Rows are points. Each copy is the shape, with its points in the same order, stretched, turned, moved and blurred by noise. Some copies are also mirrored. Which?

Shape:
[[ -6.1   8.1  11.0]
 [ 31.5  17.9 -12.0]
 [ -9.6  11.1  16.5]
 [-25.5   1.5  16.2]
 [ -0.9  27.3   2.9]
 [ 12.9 -29.3 -17.9]
 [ 13.1 -19.8   8.2]]
Copy 1, 7 rows:
[[  7.6   1.0  13.7]
 [  0.1  16.3 -36.0]
 [  7.3   0.9  19.1]
 [ 10.3 -16.3  32.2]
 [-10.8   9.9  -1.7]
 [ 37.3 -26.2 -24.3]
 [ 43.1  -4.7  -3.2]]
Copy 1 is: only turned
Copy 2:
[[-20.3   7.6  16.8]
 [ -1.6   8.7 -21.1]
 [-25.2   8.5  19.7]
 [-24.7   0.9  36.0]
 [-30.8   1.7   2.9]
 [ 28.1  -2.9   9.3]
 [ 15.4  16.6  11.5]]
Copy 2 is: only turned

Shape (10 x 6):
[[ 15.4  -6.8   0.5  24.8   8.7 -28.8]
 [ -3.1  -8.3 -18.6 -22.8   3.2 -13.4]
 [ 11.8 -22.1  11.2  16.6 -19.4   0.7]
 [ 21.1  25.9  12.2 -11.3 -32.0   7.0]
 [ 11.1  -3.3  -3.2 -29.7  12.8 -12.5]
 [-12.3  -2.2 -14.3 -23.2  16.6  22.4]
 [ 30.1 -14.0  13.8  19.4   4.5 -11.8]
 [-17.2 -20.1  26.1  24.9   2.3  23.4]
 [ 28.0  -3.5 -18.5 -17.4 -14.8   8.8]
 [ 28.6  32.1  29.0  -2.2  -0.2   6.5]]
Copy 1, 10 rows:
[[ 21.0   8.0 -18.4  33.4  -6.6   8.0]
 [ 11.5 -32.1  -0.7  -2.4  29.2   2.4]
 [ -0.6 -10.4  -1.5   1.1 -36.4  12.7]
 [  2.8   5.9  21.5 -24.5 -35.9 -28.1]
 [ 25.8 -17.8  22.3   5.0  21.0   8.5]
 [-19.6 -24.1  13.6 -18.2  34.3  23.1]
 [ 19.2  12.0   3.1  17.6 -24.3  22.2]
 [-42.4 -13.0  10.4   6.6 -24.9  36.3]
 [ 18.2 -13.9   7.7 -33.9  -7.0   0.9]
 [  3.4  37.9  31.8   1.0 -26.8  -6.1]]
Copy 1 is: only turned
Copy 2 (10 x 6):
[[ -5.9 -19.9 -16.4  12.5  26.4 -22.9]
 [ 16.6   9.9  -6.2  -7.9  27.2  -1.8]
 [-27.6 -23.5 -10.7 -18.8   6.4 -11.4]
 [-28.2   4.8  33.7  11.7   4.0   2.1]
 [ 23.9  -3.4  11.4  -7.1  27.4  -0.6]
 [ 33.0   2.9 -10.9 -10.4 -10.4  12.0]
 [-10.3 -34.5  -0.5  -3.1  12.0 -22.4]
 [-10.8 -48.8 -37.4 -16.9 -23.2  20.1]
 [  1.4  15.9  14.5 -12.6   6.6 -23.7]
 [ -8.0 -22.3  32.3  20.8  -2.8   7.9]]
Copy 2 is: only turned
Copy 3 (10 x 6):
[[ 13.9 -19.3  28.6 -19.0  17.4  -8.8]
 [-22.0   1.6  -8.9 -25.0   2.9   5.3]
 [ 26.7 -12.0  -4.1   7.2  11.8  15.9]
 [ 33.8  26.5 -10.5  16.6 -24.0  -6.8]
 [-25.3   6.9   9.7 -26.5 -11.9   5.1]
 [-30.0  27.5   5.1 -19.5   9.9  16.0]
 [ 23.5 -12.9  30.0 -12.8   5.0   7.4]
 [  7.8  -8.3  19.9  23.7  33.3  19.3]
 [ 14.2  24.8 -17.3 -26.5 -12.2  12.9]
 [ 24.9  27.6  39.8   9.4 -19.7 -10.2]]
Copy 3 is: only turned
Copy 4:
[[ 21.5  -3.6  -5.2  11.7  26.9  -7.6]
 [  1.8  15.7  16.4  -1.0  -5.7 -12.5]
 [ 25.8  -1.4 -14.8  16.6  -7.8   1.3]
 [  1.3  24.9 -40.0  -4.9  -9.1  -5.7]
 [  6.3  27.3   8.3  -6.4  -4.4   0.1]
 [-19.6   8.7  13.3  -7.1 -17.0   6.4]
 [ 31.5   1.9  -7.0   5.7  12.2   5.1]
 [  2.6  -8.1  -7.1  25.9 -10.5  30.6]
 [  8.3   5.8 -11.9 -16.9 -12.0  -6.8]
 [ -0.1  27.3 -30.2  -8.8   8.8  19.0]]
Copy 4 is: only turned
